Each row is a point. Each copy is the shape, with its points in the same order, turned, moved and blurred by noise. Some copies are also mirrored. Which?

Shape:
[[-52 -33]
 [-94  42]
 [  3 -42]
 [  4  19]
 [ 28  23]
 [ 15 -18]
 [-16  15]
 [ 66   8]]
Copy 1, 8 rows:
[[ -45  -48]
 [-115    2]
 [  14  -28]
 [ -14   22]
 [   6   40]
 [  10    3]
 [ -29   14]
 [  40   42]]
Copy 1 is: only turned
Copy 2, 8 rows:
[[ -42  -31]
 [   1 -110]
 [ -25   21]
 [  26   -5]
 [  41   14]
 [   2   24]
 [  12  -24]
 [  53   50]]
Copy 2 is: mirrored
Copy 3 (8 x 2):
[[-15 -63]
 [-96 -30]
 [ 25 -42]
 [ -2   6]
 [ 18  23]
 [ 34 -16]
 [-16  -9]
 [ 56  26]]
Copy 3 is: only turned

Shape (7 x 4):
[[ 25   6 -77  82]
 [-21 -26  50 -15]
 [-49 -84  -8 -24]
 [ 42  -7  10 -29]
 [  6  26 -45 -11]
 [ 26  24   5   1]
 [ -4 -36  54   1]]
Copy 1:
[[ 67  58  49  85]
 [ 27 -41  -5 -38]
 [-10 -75  17  27]
 [ 27   7  59 -42]
 [  0  49  40  11]
 [ 38  36  31 -29]
 [ 53 -43   6 -33]]
Copy 1 is: mirrored
Copy 2:
[[ 64  -3 -74   7]
 [-26  -8  65  21]
 [-40 -86  17  35]
 [-11  -3  41 -46]
 [-17   9 -29 -32]
 [  0  31  16 -21]
 [-12 -14  65  33]]
Copy 2 is: only turned
Copy 3:
[[ -57  -48 -114   -3]
 [ -11   -2   45  -24]
 [  16  -76   30  -69]
 [  23   -7   -7   24]
 [  16   -1  -64  -21]
 [  -9   15  -30   12]
 [ -21  -17   45   -4]]
Copy 3 is: only turned
Copy 4 (7 x 4):
[[-72 -52  48  73]
 [ 47  31 -36  22]
 [ -6  13 -98  38]
 [ 30 -34  -4 -14]
 [-44 -19  11 -12]
 [ 14 -14  27   1]
 [ 51  12 -23  36]]
Copy 4 is: mirrored

Shape, 13 rows:
[[  3   4  37 -12 -16  65 -53  72]
 [-41  65 -79 -50  19  13  27 -23]
 [ -2 -48  30  11  11  17 -29 -25]
 [ 34 -13  13  60  15  -4  25  -1]
 [  8  54 -32 -43 -23  -4 -20  20]
 [-23  43  -1 -32  62 -24  29   2]
 [ 48  32 -18 -57  29  74 -44  13]
 [ 20 -51  22  32  -2 -14  52 -31]
 [-16 -36  17  36  16 -43  28 -27]
 [-17 -10  -1  80  14 -12 -19   6]
 [  8  31  15 -30 -47  75 -30  65]
 [ 30  31  11  -9 -48  10 -72  48]
 [-19 -68 -45  45  53 -68  33  16]]
Copy 1 (13 x 8):
[[  50   49    8  -42   -8   46  -77   57]
 [   2    6  -30  -52 -112  -27   43   16]
 [ -13  -20   28  -25   36  -24  -60   16]
 [ -34   19  -30   17   41    3   -5    9]
 [  50   27  -11  -56  -46   19   19   -5]
 [ -23   29   -3  -46  -13  -24   56   43]
 [ 107   15  -25  -21  -27  -29  -23   50]
 [ -54  -46    8    8   52   10    6   -1]
 [ -53   -2   -4  -28   38  -13    7  -14]
 [ -51   52  -10   -7   21   -9  -50  -19]
 [  62   34    2  -22  -39   65  -50   50]
 [  63   61   17  -38   -7   37  -37  -17]
 [ -92   13  -92  -62   61  -24    2  -24]]
Copy 1 is: mirrored
Copy 2 (13 x 8):
[[ -85   50   43  -34   -4   69  -58    6]
 [  38   20  -19  -91   22  -26   15   73]
 [  -7  -13    5   -7   15   38  -13  -79]
 [  -1  -42   14   43    8   48   15   -7]
 [   7   21   29  -52  -31    5  -29   60]
 [  12  -29   50  -72   21   -2   25   36]
 [   5   41    7  -74   -6  102  -13   25]
 [ -12  -56  -12   38  -10   22   23  -48]
 [  18  -56    6   26   10  -16   11  -36]
 [  -5  -24   26   43   60    7  -33  -17]
 [ -78   65   24  -34  -24   63  -40   34]
 [ -28   37   55   -6  -31   53  -88   25]
 [  17 -111  -33   12   52    5  -29   -8]]
Copy 2 is: only turned

Shape:
[[ 21  44   4  37 -37  27  52  -8 -55]
 [-29  30  57   2  18  14 -60 -44   6]
 [ -9 -80   3  33 -28 -43  -4 -37  65]
 [ 52  29  -2   6  11  38  27 -30 -30]
 [ 20 -50 -67   0 -27 -61 -66  77  28]
 [ 16 -31 -39  20 -22  73  26  30 -11]
 [  5  69  18  22  12  49  11  13  -6]
 [  0  11  68   2  -7  27  28  11 -23]
 [  4  31  62  31  82  14  17  -3 -37]
 [ 49 -32  89  52  12  10 -37 -12  20]
 [ 18 -75 -51 -53 -32 -53 -51  36  18]
 [-15   0   4  28  20  17 -73  23 -65]]
Copy 1, 12 rows:
[[ 22   1   2 -37  19  64  59 -17 -48]
 [-23   1  -2  66  18 -24  74 -29  39]
 [-58  -5 -58  24 -86   7  20  40  24]
 [  1 -19 -20 -27  53  48  10 -20  -1]
 [  9 -25 -70  50 -77 -42 -53  34 -65]
 [ 29 -10  14  16  -2  66 -23  51 -32]
 [ 14  39   8  27  51  26  24 -16 -13]
 [ 33  19  24 -13  20  -6  53   7  32]
 [-35  24  57 -12  43 -28  21 -48  13]
 [ -7   3  18  23 -51 -10  11 -55  71]
 [ 20 -60 -77  16 -60 -49 -31  76 -32]
 [ 21 -57  39  48   0 -20  22 -28 -36]]
Copy 1 is: mirrored
Copy 2, 12 rows:
[[ -25   70   10    9  -50   -6   14    1  -69]
 [ -19  -18   40   20  -10  -39  -57   52   26]
 [  22  -78   -1   12  -29    6   77    0   40]
 [  -2   59   24   10   15   12    0    6  -48]
 [  45  -59 -115  -41  -16   41   32   67   -1]
 [ -12    7  -23   31  -25   81   12   -4  -64]
 [ -25   66    9    6  -31   23  -42   22   -7]
 [ -78   27   22    2  -20    7    5   25  -15]
 [ -45   68   33   45   14   -2    2   77   16]
 [ -19  -23   79  -19  -16   26   30   79   16]
 [  14  -85  -95  -35   28   15   33   31  -15]
 [  -6   -7  -23   35  -17    1  -31  107  -45]]
Copy 2 is: only turned
Copy 3, 12 rows:
[[ -1  49 -45  28 -28   5  35  30 -68]
 [-26  -3   1 -49 -31  50 -64  29   9]
 [-10   9  61  47 -37   4   4 -40  83]
 [  0  -1   0  19 -18  12  10   2 -86]
 [ 49 -44  12 -23 -65   8  97 -49  84]
 [-21 -14  -7  18  22  -3  93 -18 -34]
 [ 21  33 -30 -26  24  32   2  16 -52]
 [ -8  12   2   3   6   3  10  72 -28]
 [ 30 -40 -27  29  21  48 -50  60 -29]
 [  0   3  75  23 -18  92  -1  33   2]
 [ 24 -57  36 -27 -79 -36  67 -32  68]
 [ -5 -51 -65 -29 -41  57  28  38  13]]
Copy 3 is: only turned
Copy 4:
[[   0   23   44   -6    5  -48  -77   14   23]
 [   0   65  -23  -60  -41   18    9  -37  -22]
 [ -94  -39  -49   11  -29   11    0  -67   14]
 [  16   36  -12   -5   25   -3  -60   24   30]
 [ -29  -97   10   67  -57   67    6    1  -46]
 [ -36  -14   29    9  -18   19  -30   55   67]
 [  20   75   26    5  -27  -15  -21   23   18]
 [   3   28   32  -31   12  -33   13   -9   26]
 [ -13   99   28   -9   51    5    6   -8   -9]
 [  -6   28   11  -15   15   47    8  -95   35]
 [ -26 -111  -32   18  -28   50   21   12  -35]
 [  -8   23   53  -42  -22   68  -19    9  -42]]
Copy 4 is: mirrored
